Each row is a point. Examples show where two turns around zero, p and q, send a point. Write where each new point lands after one turn and then the other. Backwards means that the second turn is done in reverse. Each puzzle has new turns, and all numbers are rounded.
In the rows, zero is written as 128.

Turn p:
[125 111] -> [145 123]
[ 75 159] -> [91 79]
[184 114] -> [149 182]
Turn q:
[153 167] -> [123 174]
[173 106] -> [177 139]
[142 148] -> [126 152]
[119  96] -> [141  97]
[ 52 123] -> [72 76]
Where do these land?
q, then p: [141 110] -> [136 149]
q, then p: [180  88] -> [134 193]
p, then q: [ 83 137] -> [144  85]
q, then p: [109 178] -> [96 85]

Turn p:
[ 75 187  79] -> [137  98  40]
[112 115 159] -> [ 99 113 146]
[166 120 151] -> [122 162 157]
[159  90 123] -> [154 139 169]
Turn q:
[146 110 167] -> [139 154 165]
[145 117 126] -> [142 143 125]
[103  97 139] -> [151 104 153]
[104 225  80] -> [ 42 101  64]
[143  92 128] -> [165 139 134]
Where do these land?
q, then p backwards: [106 126 165] -> [129  92 152]
q, then p: [206 151  97] -> [155 146  47]
p, then q: [ 97  89 152] -> [156 115 174]
p, then q backwards: [104 146  98] -> [121 122  86]

Turn p:
[143 110 134 165 121 151] -> [160 101 127 143 110 113]
[ 67 101 163 148 117 105] -> [123 101 187 157 147 164]
[164 203 147 141 163 164] -> [135 185  93 173 124  69]
[100  74 168 122  92 170] -> [184 105 138 149 125 193]
[144  91 124  96 104  87] -> [115 125 147  78 100 161]
[121 207 106 127 114 124] -> [ 68 147  87 161 132 110]
[157 111  54  97 185  95] -> [110 132 117  35 158  85]
Turn q:
[143 123  97  86 122 113] -> [ 92 134 135 111  93 147]
[ 69 179 122 201 174  80] -> [175 149  47 132 122  47]
[141  64 118 139  66 122] -> [147  66 148  86 125 172]
[113 134 112 154 187 159] -> [148 183  91 137 156 134]
[ 61 126 156 109 209 129] -> [ 87 151  50 169 173 114]
[174 120 136 108  85 126] -> [117 106 186 112 116 138]
[172 126 147 154 115 117] -> [144 122 167 100 143 107]
[ 87 130 131 112 126 158] -> [127 122 108 171 129 151]
[193 150 133  90  68 148] -> [116 120 221 134  96 142]
Where do these land?
p, then q: [103 123 188 105 106  98] -> [160 124 153 187 159 121]
q, then p: [ 96 136 105 152 170  96] -> [ 78 118  98  92 134 114]
p, then q backwards: [141 172 185 100  83 144] -> [100 164  76  92 143 175]
p, then q: [148  38  63 196 120 116] -> [ 57  65 142  62 160 182]
q, then p backwards: [ 89 203  68 134 139 150] -> [190 171 186 125 103 170]
p, then q: [167 165 163  84 164 101] -> [123 137 141 177  81  71]
q, then p: [142 120 111 114  96 137] -> [154 129 121 144 114 154]
p, then q: [118  99 153 169 137 147] -> [135 119 156  93 166 116]
q, then p backwards: [148  95 117  98 138 164] -> [ 91 124 143  87 113 108]
